Each row of a before or after table is a point. The points were changed in one or more steps. Then noise was added and the rows were shuffled. The steps act on columns, c1 being the first. What was done? A step turns or swaps two columns, mirrors them in a line or flattens them onto one, adds a multiple of one to another, or multiplies or shifts one. Angles are multiples of 10 degrees, from the lower column toward the higher: turns from -170 to 170, lines from 10 to 170 but not 90. Use the fewest steps. Two steps may share a column if one is a turn and the other turns, adds or multiplies; they go together, in the order done. Otherwise the lowest column goes first.

Before (8 x 2):
[[-4.9  7.9]
 [ 0.0 -1.0]
 [-2.8 -5.0]
 [ 1.9  5.8]
 [ 5.0  1.1]
 [ 3.4  3.5]
 [ 0.7  0.3]
 [ 2.3 -5.7]]
After (8 x 2):
[[ 3.9 -4.2]
 [-0.1  6.2]
 [ 4.8  0.9]
 [-1.6 -9.1]
 [ 0.6 -0.1]
 [-0.6  0.5]
 [ 5.0 -2.1]
 [-4.2  3.7]]
Steps: mirror c1 and c2 in the line at 10 degrees

Before (13 x 4):
[[-0.2  2.6  1.5 -0.4]
 [ 1.2 -0.7 -2.2  1.7]
 [-1.2 -4.3  1.7 -0.7]
 [-2.3 10.7  1.6  0.3]
 [ 1.8 -1.0  3.7  2.4]
 [ 3.7  5.9  0.8 -3.1]
 [ 1.6 -5.4  0.8 -1.3]
 [ 3.8 -4.8  4.5 -2.4]
 [-2.2 -3.0  2.7  1.5]
 [ 2.0  2.9  4.1 -8.9]
 [ 8.2  2.2 -1.6 -9.0]
 [ 1.1 -5.5  4.2 -1.0]
 [ 1.9  7.2  4.7 -6.0]]
After (13 x 4):
[[ 4.5  4.8  3.7 -2.5]
 [ 1.8  1.1 -2.5  1.6]
 [ 2.0 -7.6  1.1 -1.1]
 [ 4.8 -6.9  1.0 -3.0]
 [ 3.0 -5.4 -2.5 -1.7]
 [-0.3 -4.1 -1.3 -0.9]
 [-2.2  8.6  6.2 -0.2]
 [ 9.0  2.0 -0.3 -8.6]
 [ 1.2  1.1  2.6 -0.9]
 [ 2.8 -2.7  2.7  2.6]
 [-1.2 -4.4  0.3  1.2]
 [ 3.2  0.8  4.6 -9.0]
 [ 2.6  3.8  7.1 -5.4]]
Steps: shift c1 by 1.0; turn c2 and c3 by 30 degrees

Before (14 x 8):
[[  6.3   2.6   2.4  -6.7   2.1  -0.9   3.9   2.9]
 [ -2.4   1.1   1.0  -1.2  -0.9 -10.8   2.6   2.1]
 [  5.1   8.5   6.3   6.6  -0.1  -9.3  -0.5   1.0]
 [  1.0  -3.8   5.2   2.3   3.3  -6.4  -3.7   0.4]
 [ -0.8  -3.2   0.9  -5.8   1.7  -2.3   1.7   7.5]
 [  4.7  -1.4  -4.2  -2.5   4.5   5.8  -3.0  -7.3]
 [  4.9   4.7  -5.9   1.2  -3.8  -3.0   1.9   3.9]
 [  4.5  -5.7  -1.8  -0.4   4.2   1.1  -2.7   7.5]
 [  4.5  -0.9  -1.0   1.0  -1.3   1.3  -4.0   3.7]
 [ -0.8   2.3  -0.9   3.0   0.3  -3.8  -6.1  -2.0]
 [  6.2  -2.6   2.3   1.6  -4.8  -8.0   0.8   3.2]
 [ -4.1   2.9  -3.4  -3.1   2.4   4.6   0.8   7.1]
 [ -4.9  -3.0   4.9  -0.6  -3.2   2.4   4.2   1.9]
 [  0.1  -7.0  -1.3   2.7  -1.0  -5.0   4.4  -0.5]]
After (14 x 8):
[[ 10.2  -1.3   4.7  -2.7   4.7   5.9  -2.5  -4.8]
 [ 10.8   5.0   1.4   1.1  -3.4  -3.3  -6.5   2.8]
 [  3.7   1.2  -3.1  -0.7  -1.1 -11.0  -0.1   0.9]
 [  1.1  -3.0  -6.4  -0.8  -3.1   2.0   1.7   1.3]
 [ 10.7   8.9  -2.6   6.7   0.2  -9.4   5.8   1.0]
 [ 12.6  -2.6  -2.2   1.3  -4.5  -8.2   1.6   2.5]
 [  4.9   2.8   5.9   3.1   0.7  -3.5   2.4  -1.4]
 [  5.8  -3.5  -1.9  -5.1   1.6  -2.0   0.2   4.8]
 [  1.6   2.9   1.0  -2.5   2.4   5.0  -3.7   4.9]
 [ 10.6  -1.1   3.9   1.5  -0.8   0.9   0.9   2.7]
 [ 10.9  -5.4   3.3  -0.3   4.7   1.1  -0.6   5.6]
 [  6.1  -6.8  -3.2   2.3  -0.9  -4.9  -3.5  -0.3]
 [ 12.5   2.6  -5.1  -6.9   2.3  -0.6  -0.3   1.8]
 [  6.5  -3.7   0.3   2.4   3.2  -6.7   6.3   0.3]]
Steps: shift c1 by 6.0; turn c3 and c7 by 120 degrees; multiply c8 by 0.7

Before (10 x 11):
[[-1.2  3.8 -5.8 -1.2  4.3  3.8  5.3 -1.6  0.6  3.0  5.0]
 [ 3.6  0.2 -2.7 -3.0 -4.5  2.5  0.5  1.3  5.7  0.3  3.1]
 [-3.5 -2.4  5.7  5.8  1.8 -4.1 -1.5  1.4  7.8  7.5  6.1]
 [-4.6  1.4 -2.6  8.0 -1.6  1.4 -4.3 -6.2  3.0 -1.1 -5.8]
 [-0.3 -0.1  5.4  5.4 -5.3  1.8 -0.4 -6.4  1.3 -3.9 -1.8]
 [-5.7 -0.5  6.1  2.1 -2.9 -6.4 -4.3  3.5  0.9  3.6  6.2]
 [ 2.4  4.5  3.0 -4.0 -1.8  2.0 -5.0  0.7 -1.5  0.5 -2.8]
 [ 3.9 -0.1 -5.7  1.9 -1.9 -8.7 -2.8  0.5 -0.1 -2.4 -4.4]
 [ 2.0  8.7  3.4  2.4 -6.3 -0.5 -1.5 -3.0 -1.9  1.6  1.9]
 [-4.6 -0.3  2.4 -1.6 -3.5  2.0  1.1 -8.0  7.5 -2.4 -5.2]]
After (10 x 11):
[[-0.3 -0.8  5.6  5.7  4.2  1.5 -0.3  6.3 -2.9  3.9  1.8]
 [ 4.5  0.4 -6.1  1.6  1.3 -8.6  2.4 -0.6 -0.9  3.3 -0.7]
 [-4.6 -0.9  2.3 -1.1  0.8  2.0 -1.6  7.7 -8.1  2.1 -1.3]
 [ 3.6 -0.3 -2.8 -2.9  2.3  2.7  0.0 -1.2 -6.7 -0.6  7.0]
 [ 2.1 -8.9  3.4  2.5  6.3 -0.5  1.5  1.4 -0.8 -1.5  5.5]
 [-1.2 -3.9 -6.0 -1.1 -4.2  3.8 -4.6  1.0  0.9 -3.6  8.9]
 [-4.8 -2.3 -2.1  7.5  0.7  1.2  4.3  6.1 -3.5  1.9 -1.6]
 [-3.5  2.3  5.6  5.9 -4.4 -4.1  2.9 -1.3 -6.9 -7.6 10.2]
 [-5.7  0.7  6.2  2.5  1.8 -6.5  5.0 -3.5 -2.0 -3.0 10.8]
 [ 2.4 -4.2  3.3 -4.2  2.4  1.7  5.0 -1.5  0.4  0.4  0.7]]
Steps: turn c2 and c8 by -170 degrees; turn c5 and c9 by 160 degrees; turn c7 and c10 by -170 degrees; shift c11 by 4.0
